Each row is a point. Before rounding, the points of a table are all equally far from one centre. They may lie mostly on one side of it. Where is the centre, to within rounding?

Points, 8 rows:
[[ 2.49 -0.05  0.36]
 [ 0.88  0.75 -1.66]
 [ 2.32  0.10 -0.54]
 [ 2.54  0.12  0.44]
 [ 2.07  1.66 -0.51]
 [ 2.48  0.51  1.05]
 [ 0.53  2.33 -0.74]
 [ 1.47  0.70 -1.47]]
Centre: [0.55 0.60 0.36]

Points, 14 rows:
[[ 1.14 -0.47  0.77  1.55 -1.23  0.96 -2.07  1.95]
 [-0.44 -0.24  2.63  0.22  0.33 -1.30 -0.55 -1.59]
 [-1.52  2.17  0.38  2.09 -1.30  0.98 -1.76 -0.45]
 [-0.85  2.46  1.71  0.81  0.34 -0.04 -0.14 -1.19]
 [-0.94 -0.91  2.08  0.64  0.17  0.84 -1.31 -0.09]
 [-0.83  0.47 -0.61  2.96 -0.76  1.12 -1.88  0.36]
 [ 1.61 -0.28 -0.39  3.18 -2.34 -0.62 -1.56 -2.45]
 [ 0.27 -2.11  0.20  1.69 -0.16  0.42 -0.45  0.69]
 [ 0.43  1.90  2.21  2.57 -0.92 -0.33 -1.73  1.03]
 [-1.08 -0.47  0.86  0.81 -0.02  0.27 -2.16  1.34]
 [-0.75  1.72  1.38  1.55 -1.81 -0.19 -2.86  0.97]
 [-0.12  1.30 -0.78  1.19 -1.01  2.18 -1.95  0.47]
 [ 0.15  1.23  3.07  1.76 -2.37  0.23 -0.83 -1.53]
 [ 1.10 -0.40  0.31  1.96 -1.03 -0.78 -0.41  2.30]]
Centre: [ 0.73  0.50  0.35  0.97 -1.13 -0.42 -1.08 -0.71]

Points (18 x 11):
[[-2.62 -0.03  0.99  0.35 -1.58 -0.82  1.22  2.39  1.80 -0.24  0.03]
 [-2.47 -2.16  0.42 -2.06 -0.73  0.79 -0.33  2.08  1.11  0.76  1.32]
 [-3.35 -0.91 -1.21  0.69 -1.42  0.62  0.06  1.17  2.09 -1.03 -0.54]
 [-2.67 -1.16  0.11 -0.62  1.16 -0.39 -1.90  0.71  0.97 -0.08  1.34]
 [-1.69 -1.28 -0.59 -0.88 -0.19  0.13  0.88  2.76  2.95  1.41  0.75]
 [-2.99 -0.70  0.61 -0.66  1.31 -0.28  2.12  0.47  1.67  0.84  0.58]
 [-2.91 -0.54  0.56 -0.10 -1.23  0.87  1.90  2.20  1.86  1.10 -0.23]
 [-0.53 -2.58  0.67 -1.22  0.04  2.08  0.26  0.22  1.32 -0.77  2.49]
 [-2.09 -0.50  2.14 -0.54 -0.12  2.56 -0.63  1.84  1.90 -0.98 -0.08]
 [ 0.18 -1.06 -1.22 -0.17 -1.67  1.00 -0.60  1.97  0.75  1.63  0.74]
 [-1.75 -2.40 -2.41 -0.62 -1.03  0.91  0.85  1.86  0.94 -0.49 -0.20]
 [-1.95 -1.38 -0.51 -2.05  0.51  1.76  2.42  0.10  0.81 -0.24  0.89]
 [-3.07 -2.32 -0.10 -0.07 -0.95  0.00  1.04  2.41  0.39  0.09  1.14]
 [-2.88  1.10  0.03  0.30 -0.02  0.72  0.59  0.00  0.89  0.35  1.93]
 [-1.15 -2.88  1.05 -0.28 -0.44  0.43 -0.64  1.81  0.22  1.01  1.91]
 [-0.13 -0.40 -0.18 -0.72 -0.61  2.11  0.26  3.55  1.19  0.69  0.28]
 [-1.56 -1.04 -0.11 -0.39  0.02 -0.30  1.84  2.84  0.69  0.22  2.23]
 [-1.24 -1.55 -0.06 -2.27 -0.79  0.79 -0.62 -0.20  0.84 -0.80  2.33]]
Centre: [-0.94 -0.92  0.19 -0.18 -0.11  0.60  0.36  0.82  1.19 -0.30  0.20]
